Rows are points. A path goes straight from each point to the next, and from the last back to the first. The post is the endless flat space through its rows: a point in 2 columns, a line in 3, a plane in 4, and so on, so that a path can go around it. How many times does the path go around the post? Going back the other way cancels.

Post (1 x 2):
[[ 0 22]]
Path:
[[-53  32]
 [ -7  55]
 [ 50  58]
 [ 44  33]
 [  3  53]
 [-60  45]
 [-31  -6]
 [ -4 -11]
 [ 17 -18]
 [-17 -20]]
Times around: 0

Post:
[[ 13  14 -16  35  37  24  33  28]
 [  6  10 -16  33   7  27  -3  -4]
 [-10 -25  27   2  12  11  31  -5]
 [  5   1  21  17 -36 -15   9 -11]
 [ 18  24 -27  24  21  -3 -20   1]
 [  2   1  25 -22 -40   7  24   2]
 [-13   1  20   7  33  17 -17  49]]
Path:
[[ 26  24  28   7  -1   6  44  -7]
 [ 40  -3  -1  28  30  15  29  35]
 [ 19  16 -26   3 -28  13 -29  26]
 [-11  22  -1  12 -22  21 -37  31]
 [-29  33   5  23  -9  31   3   3]
 [  0   3  16   8   5  16   0 -22]
 [ 20   4  31   8   9  10 -17  52]
 [  7 -17   8  39 -11   2 -19  25]
 [ -9 -12 -29  57  23   1   6  11]
 [-29   5  23  -4  -1  16  40  20]
 [  7  28   3  31  37  18  24 -22]
 [ 21  -5  10  19  24  22  31 -19]
 [  3  -4   8  24  -5  37   6   3]
 [  9 -14  11  16  -1  -7  18   3]
 [  4  -8 -20  -2  20   6  23 -19]
 [-19   7   1  31  42  -6   0  -6]
 [  4  14 -25  28   6  21  27  -6]
 [  3  21   6  34  -1  16  36   1]
 [  8  -1  37 -11  -4  -5   2  -3]
 [ 10   3 -29  21   5  60   5  -2]
 [  2 -19  -6   3  34  -1  31  21]
 [-11  31  -4 -18 -40 -10  25  14]
 [-13   7  31  45   6 -24   2  20]]
Times around: 4
